Each row is a point. The last column is the point's height on a tilted bowl or saddle (a function of degree 2), plus a little noise. Along how many of its main directions does it bend up, bend down or stay straight?
In the rows, zero is written as 128.

Points:
[[102 145 118 135]
 [149 114 107 133]
 [ 94 162 150 143]
 [126 118 161 158]
 [141 146  93 121]
 [140  97  78 137]
 [185  54 159 223]
 [224 129  86 118]
 [184 144 150 156]
 [122 106 139 153]
 [110 114 104 141]
 [113 121 115 139]
 [155  78 134 171]
 [100 160 144 141]
 [137 100 132 152]]
Directions: 2 up, 0 down, 1 straight

Points (17 x 4):
[[147  65 179 164]
 [ 98 118  69 187]
 [167  94 116 137]
 [153 116 109 132]
 [119 103  91 158]
 [136 140 109 131]
 [ 96 147 115 150]
 [124 115 119 135]
 [ 80  79 160 189]
 [184 106  97 146]
 [120 159 173 134]
 [ 95 117 120 153]
 [147 170 135 125]
 [123 132 154 126]
 [133 125 105 136]
 [160  48 137 172]
 [ 63 143 106 189]]
Directions: 3 up, 0 down, 0 straight

Points, 25 rows:
[[119 146 134 122 143]
 [ 47 114 112 173 152]
 [149 140 116 112 130]
 [192 125  97 101 105]
 [139 141 127 115 137]
 [147 127 160 118 159]
 [109 150 134  97 146]
 [211 173 119 172  42]
 [ 69 177 186 142 146]
 [146 122 121 126 127]
 [118 141 151  97 157]
 [166 151 157 118 163]
 [110 146 117 113 130]
 [ 91 107 141 136 129]
 [197 119 127  91 157]
 [ 96 130 127 201 142]
 [130 128 166 163 136]
 [137  63 128  96 103]
 [ 93 154 150 109 148]
 [163 106 184  74 205]
 [126 116 152 173 132]
 [ 94 109 136  98 116]
 [123 132 144 166 133]
 [188 148 169 196  67]
 [115 160 147 147 143]]
Directions: 1 up, 2 down, 1 straight

Points:
[[156 125  89 105  49]
 [113  63  98 109 147]
 [130 125 166 123 123]
 [ 81 181 133 199 160]
 [ 98 147 138  66 105]
 [115 106 131  94  99]
 [149 102 150 132 109]
 [ 94 104 168 107 164]
 [ 88  87 158  88 175]
 [105 123  91 110 112]
 [147 153  83 159 123]
 [106 180  72  82 144]
 [129 128 159 126 117]
 [ 94 147 151 174 149]
 [104 101 100 134 124]
 [148 147 132 165 130]
 [136 155 150 120 105]
 [149 132 177 102  93]
 [162 107 152 111  73]
 [121 139 105 104  89]
 [148  73 113 144 120]
 [ 95  79  96 159 145]
 [125 175 171 103 131]
 [171  57 133 181 182]]
Directions: 3 up, 1 down, 0 straight

Points, 38 rows:
[[158  77 110 161 119 113 166]
 [ 93  97 102 115  89 145 147]
 [119 169 190 135 121  62 197]
 [134 138 110 109 157 173 133]
 [168  89 141 145 148 134 153]
 [157 112 140 136 176 183 148]
 [ 86 102 134 123 167 110 128]
 [127 127 173 155 111 147 150]
 [125 146 131 162 110 103 157]
 [132  92 134 148 127 126 144]
 [153 119 193 172 158 131 180]
 [128 187 122 158 127 167 162]
 [212  79  52 142 138 154 191]
 [113 145 169  89  97 163 148]
 [133 157 139 125 150 157 138]
 [110  85  93 137 130 139 141]
 [146 161 134  92 150 153 145]
 [123 184 126 176 119 187 173]
 [103 126 171  92 104 111 155]
 [141  58 155 139 100 129 168]
 [194 114 185 180 129 170 187]
 [ 70 136  67  87 161 128 139]
 [130 150 112 136 186 122 143]
 [125 155 116 120 144 114 140]
 [116 139 103 110 171 171 130]
 [149 173 139 116 120 132 150]
 [118 147 168 128 169  90 155]
 [ 93 125 148 143  73 157 152]
 [211 131 148 118  83 147 160]
 [126 143  51 165 129 162 171]
 [109 138 104 103 196 155 127]
 [ 99 129 135  77 139 139 129]
 [127 113 102  72  99  82 178]
 [154 174 161 105 128 108 165]
 [113 101 133 104 113 172 129]
 [ 90  79 147 161 147 154 147]
 [178 150  78 130 122 136 158]
 [141  58 145 141 191 111 166]]
Directions: 5 up, 0 down, 1 straight

Points, 41 rows:
[[108 142 165  73 136 155 111]
 [115 106 160 118 119 119 119]
 [166 102 124 163 131 119 121]
 [114 101 102 145 122 159 139]
 [190 155 168  70 118 128 103]
 [ 70 116  95 107  78  89 200]
 [121 100 120 130 152  69 128]
 [104 147  70  78 115 158 190]
 [ 91 167 100 146 137 153 155]
 [163 149 104 156  39 145 179]
 [ 63 111 142 109 176  46 167]
 [130 135 141 216 107 170 150]
 [ 87  99 208  97 139 111  99]
 [ 78 172 168 125 151 166 112]
 [144 153 109 138 129 118 128]
 [ 60 138 126 134 113 121 165]
 [128 132 139  93 154 132 129]
 [101 168  88  95 151 135 164]
 [106  76 154 116 119 141 128]
 [ 88 131 126 111 140 174 149]
 [ 74 178 104 195 101  78 194]
 [131 163 152 137 169 128 117]
 [117 143 153 124 101 117 116]
 [103 168 181  84 118 149  77]
 [111 143  90 119 105 157 162]
 [151  65 155 135 144 136 121]
 [129 122 162 133 107 118 115]
 [104 106 158 120 171 127 126]
 [149 128 119 134 175 111 111]
 [131 133 123 143  71 149 146]
 [109 117 195 124 155 161  93]
 [ 98 142  90 132  98 100 164]
 [144 135 110 156 187 151 111]
 [187  74  91 163 141 144  96]
 [112 182 151 131 151 147 120]
 [175 167 134 133 106 115 128]
 [156 172 164 114  99 161  98]
 [146  76 124 138 169 161 113]
 [133 119 130 145  78 131 142]
 [ 58 122  87 112 110  81 196]
 [124 136 106 122  40 125 171]]
Directions: 3 up, 1 down, 2 straight
